Every row gives one point. Each copy is the shape, with its points in the same order, turned, moved and blurred by noise. Some copies are also mirrored. Which?
In the rows, 128 means zero.

Shape (8 x 3):
[[135 194 126]
 [158 155 111]
 [150 174 117]
 [102 163  98]
 [ 91 151 141]
 [112  99  94]
 [130 141  89]
 [131 131 141]]
Copy 1 (8 x 3):
[[165 175 108]
 [161 137 117]
 [170 150 116]
 [129 148  79]
 [105 161 114]
 [105  88 108]
 [137 117  96]
 [123 132 138]]
Copy 1 is: only turned
Copy 2 (8 x 3):
[[177 167 116]
 [171 116 115]
 [174 142 118]
 [144 157  77]
 [114 165 113]
 [113 101  76]
 [158 123  81]
 [129 126 130]]
Copy 2 is: only turned
Copy 3 (8 x 3):
[[125 191 140]
 [127 164 102]
 [127 177 121]
 [ 80 168 132]
 [ 95 142 163]
 [ 75 112 102]
 [ 90 156 102]
 [124 124 131]]
Copy 3 is: only turned
Copy 4 (8 x 3):
[[127 197 110]
 [130 156  82]
 [130 175  96]
 [163 161 134]
 [124 156 159]
 [156 100 128]
 [158 136 108]
 [107 134 122]]
Copy 4 is: mirrored

Shape (11 x 6):
[[134 230  99 175 132 121]
 [ 93 103 107 144 131 163]
 [118 118 111 129 137 107]
 [131 110 128 177 193 136]
 [107 164 140 116 135 103]
 [120 103 154 146 131  96]
 [111 117 124 175 137 130]
 [178 104 169 146 127 107]
 [133 120 107 129 126 156]
 [163 166 147  94 170 103]
 [ 97 106 149 143 148 142]]
Copy 1 (11 x 6):
[[140 119  68 165  56 125]
 [116 133 167 125 145 162]
 [134 160 133 133 144 125]
 [149 104 121 157 184 132]
 [113 141 120 117 109  84]
 [139 140 173 142 147  90]
 [138 122 150 160 140 132]
 [191 114 164 122 141  79]
 [140 134 145 115 123 156]
 [155 129  95  81 127  70]
 [109 117 162 130 161 124]]
Copy 1 is: mirrored
Copy 2 (11 x 6):
[[117 218  50 180 123 134]
 [107 116 131 126 103 171]
 [114 116 107 126 156 123]
 [156 134 131 157 175 172]
 [102 160 116 139 158 104]
 [123 114 131 154 154  98]
 [119 121 119 164 134 150]
 [184 119 132 155 145  93]
 [140 130 114 119 117 144]
 [160 180 116 108 190  98]
 [120 125 154 136 140 146]]
Copy 2 is: only turned
Copy 3 (11 x 6):
[[108 213  64 180 112  86]
 [113  86  90 164 147 143]
 [132 112  99 122 141 110]
 [131 143  90 149 211 117]
 [113 160 115 103 126 123]
 [122 118 144 116 164  93]
 [108 113 105 163 169 109]
 [178 138 158 140 165  97]
 [150 115  94 160 130 135]
 [169 183 121  93 143 131]
 [108 111 124 138 168 146]]
Copy 3 is: only turned

Shape (14 x 9):
[[140 122 113 114 108 103 143 126 161]
 [128 134 138 104 121 121 136 103 151]
 [138 127 144 121 167  98 136 116 128]
 [134 127 133 125 117 129 138 102 115]
 [149 151 161 111 142 118 120 136  78]
 [148 139 160 226 161 109 136 171 152]
 [ 71 131  46 107 123 147 125 104 151]
 [118 131 149 113 138 115  87 185 129]
 [150 149 152 230 123 109  88 117 149]
 [139 175 161 105 121 108 143 131 157]
 [158 123 151 118 152 160 129 127 126]
 [124 124 161 120 133 108 153 169 110]
 [ 55 129 160 114 108 149  49 113 153]
 [148 138 112 112 121  99 135 107 126]]
Copy 1 (14 x 9):
[[164 125  99 114 129 111 159 130 141]
 [153 118 124 103 121 110 130 111 146]
 [133 106 154 129 141 104 122 133 135]
 [144 111 133 119 125 125 134  90 113]
 [109 136 176 132 173 138 133 101 122]
 [ 74 133 129 218 104 123 166 150 159]
 [160 136  76  78  96 113 120 155  49]
 [ 93 144 103 124 168 148 108 142 149]
 [100 149 111 210  90  85 135  93 134]
 [138 160 152 107 125 118 157 121 156]
 [144 120 150 151 129 164 122 112 125]
 [ 95 102 136 112 151 139 162 129 141]
 [ 96 151  80  84 101 133  56  91 127]
 [160 131 128 114 142  96 145 113 113]]
Copy 1 is: mirrored
Copy 2 (14 x 9):
[[128 144  95 120 100 131 133 122 138]
 [115 152 129 120 116 130 141 104 145]
 [154 141 144 139 140 110 151 126 129]
 [106 146 115 134 136 122 137 100 111]
 [154 165 134 140 145 122 138  99  69]
 [167 166 117 210 144 175 132 190 128]
 [ 68  75 126 101 101 171 170 126 131]
 [174 145 151 123 116 166 104 138  90]
 [138 167 118 249 113 169 115 134 125]
 [134 206 129 118 105 140 160 117 129]
 [148 150 130 125 176 147 127 100 127]
 [154 166 126 117 145 125 126 156  90]
 [ 89 135 206 128  96 178  74 110 114]
 [132 132 107 136 109 115 162 102 122]]
Copy 2 is: mirrored
